Rows are points. Any point is a mix of the corners, with weights that add up to 1. It lies inside the corners' shape when no weight is negative. Is each point inside? If not, which corners have a negative weight?

Corners:
(1): [  6  -1 -34]
(2): [-95 -30 -20]
(3): [  6  48 -14]
(4): [ 50 -31   7]
Points:
[21  8 -7] => inside
[-15  21 -30] => outside (4)
[-83 -26 -19] => inside
[-29 -42 -14] => outside (3)
[ -2  -3 -30] => inside
[-28 -35 -27] => outside (3)
[ 28 -23  -3] => inside

Corners:
(1): [ 41 -30  23  -6  17  -3  45  45  47]
(2): [-20   7  10  37   8 -47  49 -56  -8]
(3): [ 25  26  48  55   1  -3  29 -18 -50]
(4): [ 47 -26  16  28 -22 -45 -29 -52 -61]
(5): [ 51  43 -33  20  14  45  20  80  10]
(6): [-55  -9 -18 -53 -10 -27  61 -27 -18]
(7): [-13 -38 -21 -68 -33  77  28  17   4]
(8): [-55  35 -55 -76 -31  44  13  34  30]
(9): [ 34 -54  -5 -11  52  19 -44  57   7]
(10): [-75 -78   8  24 -31 -95 -24 -62 -63]
Points:
[  5   0   1  19  -1 -22  20 -21 -16] => inside
[-24 -38  -9 -27 -23  12  11  -6 -15] => inside
[  8   7 -21 -17  17  -5  29  23  21] => outside (3, 7, 10)
[-12 -29  11 -20 -30   4  22 -14 -22] => outside (2, 5, 9)
[ -4 -25   1  10 -13 -26  -6 -17 -25] => outside (6)
[ 11  -8  13  18  -1 -22  22 -18 -15] => inside

Corners:
(1): [  3 -50  -3 -39  14 -34  15  34  64  57  31 -16  -1  31 -14   3  34  14]
(2): [  9  47  -5  -6  -1 -31   1  16  -8  58 -19 -64  21  37 -53  20  43  14]
(3): [ -5   5  71  -3 -33 -23 -16 -86  15 -36 -49  -5  -7  87  22 -57 -19  47]
(4): [  1   7 -32 -15  -3 -20  -2  13  24  21  32 -27 -10 -13  -1  64  28  30]
(5): [-33  17  33 -19 -34  -1   9 -25 -61 -47 -35  38 -21  16  55 -66 -15  33]
(6): [-15  19  24  52  14  69  19   0   6 -16  -8 -26 -94 -42 -33 -24  16 -44]
(7): [-19  15   4   4  32  20  36 -21   2  21   9  23  24  18  -4 -10  52  27]
(8): [  6  14 -36  91  59  34  28  15 -29  27  29 -26 -50 -29  18 -23 -27 -32]
(9): [  9 -52 -34 -88  -2  28  12 -32  32  32 -44  41   2  24 -12  -1  18  -3]
(10): [ -8 -24  -5  -8 -23 -21 -18   2  34  36  19  -7  64 -10 -32  26  16  55]
(11): [-10  25  -3  38  57  32  83 -15   6  -5  -6 -56 -73 -44  18  -2 -11 -20]
(12): [-34  10  28 -23  -6 -26   3  -6  -4 -95 -54  47 -53  54  41 -63 -51 -31]
(13): [ 12  28  44 -91 -40  10  62 -68 -34 -37 -33  31 -69  14  -2 -86 -70  -7]
(14): [-55  32  28  88  11  17  64  -7 -18  22  24 -42 -23 -63 -16   2  28 -78]
(15): [-79 -20  32 -44 -24 -13 -13 -31 -25  14 -69  17 -21  95  30 -47 -46  40]
(16): [ 22  32  44  -1  25  73  26  23 -67 -32 -15 -19 -52 -25  19  35 -67 -50]
(17): [  8 -23 -16  -3 -38 -12  31  -8  15   6   0 -28   1  27 -29  37   5   9]
(18): [ 34 -44 -68 -51 -37  21 -11 -30  46  13  18  11  78  56  -6  -7  15  25]
(19): [-20 -29 -66  37   6 -23   9  -6 -20  19  45 -57 -14 -32 -42  -3  -7 -23]
Points:
[-10   6  17 -18 -19   6   7 -21 -14  -9 -19   0  -4  19  -6  -8  -9   4] => outside (1, 8, 11)
[ -2  -6  -7 -15  11   9  21   5   3  11  -1  -8 -20   5  -1  -3  -2   2] => outside (3, 14)
[  8   6   4  15  -6  -4   8  -2   3  -3  13 -30 -17   2 -20  -1 -10 -15] => outside (5, 7, 9, 11, 15)
[-16  -1  12 -12  -3  -1  18 -21   9   6 -15   1  -9  28   5 -21   6  18] => outside (16, 19)
[-12  -6  -6 -13  -4 -11  15 -20   9   5  -7   0   0  25   0 -12   6  12] => outside (6, 16)
[-17 -12 -14  15   9   7  11 -11   3   4   7 -16 -16  -7  -2  -8   0  -4] => outside (2, 13, 17)
